Each row of a before or after table is a point. One or more steps were done to the points. Then noise was added and the rows were shuffled. The steps act on columns, c1 being the first. Write out the steps. A step turns or swaps two columns, mirrors them in a line or flattens them onto one, adds a multiple of one to another, or multiplies or shifts one. Angles are multiples of 10 degrees, from the lower column toward the higher: turns from -170 to 170, lines from 10 to 170 but not 90. Use the fewest steps. Two steps may share a column if one is a turn and the other turns, adds or multiplies; they go together, in the order done. Otherwise the lowest column goes first.
In the rows, zero is written as 128.

Before, 10 rows:
[[111 103 164]
 [117 123 119]
 [145 121 126]
 [117 130 131]
 [142 129  95]
 [127 153  59]
 [135 183  70]
 [113  69 117]
 [149 105 143]
 [ 98 156 103]]
After:
[[105 141  59]
 [139 100 163]
 [ 83 161  73]
 [127 115 117]
 [144 139 127]
 [159 133 145]
 [121 119 131]
 [ 89 116 103]
 [136 141  96]
 [172  86 118]]
Steps: turn c1 and c2 by 60 degrees

Before:
[[152 115 107 112 147 119]
 [138 145 142 135  71  72]
 [130 169 114 117 152 113]
 [161 143 109  86 130 125]
 [165 106 106 112 142 126]
 [ 84 129  94  84  59  93]
 [103 130  96 108 102 159]
 [140 140 152 111 146 114]]
After:
[[102 129  95 133 102 118]
 [139 142 151  99 148  73]
 [ 84 129  94 129  60  54]
 [165 106 105  74 143  87]
 [160 142 109  54 131  85]
 [130 169 114 116 151  73]
 [152 115 107  88 147  77]
 [138 145 141 124  71  32]]
Steps: add -1 times c1 to c4; shift c6 by -40

Before (11 x 9):
[[ 91 116 143 136 102 130 140 138 153]
 [105 137  86 174 130 176  98 138 163]
 [123  88 127 152 125  85 130 161 148]
 [169 171 163 128 162 103  60 146 102]
 [ 95 119  91 116 126 128 105 120 155]
 [183 142 161 111 104  92  75 154 136]
 [115  84  96 147  98 149 117 103 139]
 [141 125 155 120  82  64  85 175  90]
 [178 168 130 123 146 109 123 178 104]
 [122 132 130 156 105  87 134 122 133]
 [115 106 137 134 128 145 106 131 128]]
After, 11 rows:
[[185 142 164 135 101  93  78 106 140]
 [ 96 121  90 130 125 126  99 142 151]
 [118  89 125 120 122  85 132  89 149]
 [167 171 162 157 160 103  64 125  96]
 [122 139 127  83 105  87 133 112 131]
 [106 137  86  97 130 176  96  98 166]
 [ 89 114 141 108  99 129 137 111 154]
 [114 110 139 124 128 141 105 119 129]
 [116  83  96  82 102 151 116 129 138]
 [181 168 133 166 148 109 124  93 103]
 [145 125 153 132  83  60  84  73  91]]
Steps: add -0.7 times c5 to c4; turn c4 and c8 by -150 degrees

Before (8 x 12):
[[ 99 111 111  93 144  99 152 106 140 117 189 172]
 [102 160 120 145 157  96 141 107 148 145 163 166]
 [150 131 141 146 102 147  93 151  97  94 131 137]
 [ 89 111  88 136 160 105 141 140 142 162 148 175]
 [129 150 173 119 102 179 112 163  88 131 114 125]
 [151 151 139 104 121 164  73 156 124 126 139 127]
 [100 141 142 107  92 125  55 130  97 118 122 108]
 [ 89 137 103 117 139 109 142 108 171 123 137 205]]
After:
[[146 150 173 155 102 100 112 155 114 130  88 170]
 [ 80 160 119 120 157 120 142 101 163 145 148  79]
 [166 131 141 157 104 107  93 123 131  95  97 137]
 [155 152 137 142 124 107  73 163 138 124 123 157]
 [ 66 112  88 141 158 105 143 126 149 163 142  80]
 [ 88 110 111  93 144 113 152 148 187 119 141  77]
 [ 82 137 104 106 137  83 141 126 138 122 170  66]
 [125 143 143 118  93 144  55 148 122 120  96 138]]
Steps: add -0.7 times c5 to c1; turn c4 and c8 by -60 degrees; turn c6 and c12 by 130 degrees; swap c9 and c11

Before:
[[150 152 124 169 130 135 163 139 114 129 145 166 141 122 135 135 135 240]
 [124 138 144 131 166 173 172 145 172 100 118 111  95 117 111 141 126 109]
 [111 142 127 105 137 116 146 133 107 146 119 145 112 124 122 151 138 104]
 [151 145 188 140 109 109 157 155 110 146 129 140 121 106 127 100 126 139]
 [147 118 145 114 109 127 167 158 130 127 125 107 123 136 124 115 141 140]
 [126 135 131 120 114 107 145 103 120 140 156 115  92 106 120 137 137 121]
 [  7 136 123 117 163 144 145 155 161 120 151 105 206 122 132 143  74 124]
 [125 143 126 109 151 125 169 151 211 143  85 101  92 144 120 123 117 112]
 [131 100 131 112 117 126  99 161 165 135 157 104 102 112 136 152 130 107]
 [110 111 135 144 109 160  87 145 109 124 144  95 109 116 138 125 119 121]
 [ 97 144 138 117 112 111 158 145 154  95 108 137 110 151 131 143 116 111]]
After (11 x 18):
[[139 158 150 114 108 127 167 157 122 126 125 107 125 137 125 118 149 133]
 [130 140 131 112 117 125  98 161 148 132 158 105 101 112 135 161 131 120]
 [149 193 132 169 131 135 164 140 127 129 145 168 141 121 133 127 141 173]
 [ 96 184 126 116 112 110 157 144 142 105 108 138 110 150 132 150 107 122]
 [119 177 140 130 165 172 171 145 145 107 119 110  94 117 110 157 125 121]
 [129 183 191 141 108 108 158 156 111 142 130 139 119 106 126  99 125 132]
 [113 180 122 105 135 116 146 134 134 140 120 145 112 125 122 136 145 118]
 [ 16 177  82 116 165 144 145 155 142 123 153 106 206 123 131 153  41 126]
 [108 151 128 145 111 161  89 145 118 126 144  95 108 115 138 117 114 124]
 [125 175 131 119 114 106 146 103 128 135 156 115  91 106 120 131 141 123]
 [125 184 125 109 150 125 169 150 145 138  85 101  91 145 120 162 109 121]]
Steps: turn c1 and c3 by 20 degrees; shift c2 by 40; flatten c9 and c16 onto the line at 60 degrees; multiply c10 by 0.7; multiply c17 by 1.6; multiply c18 by 0.4
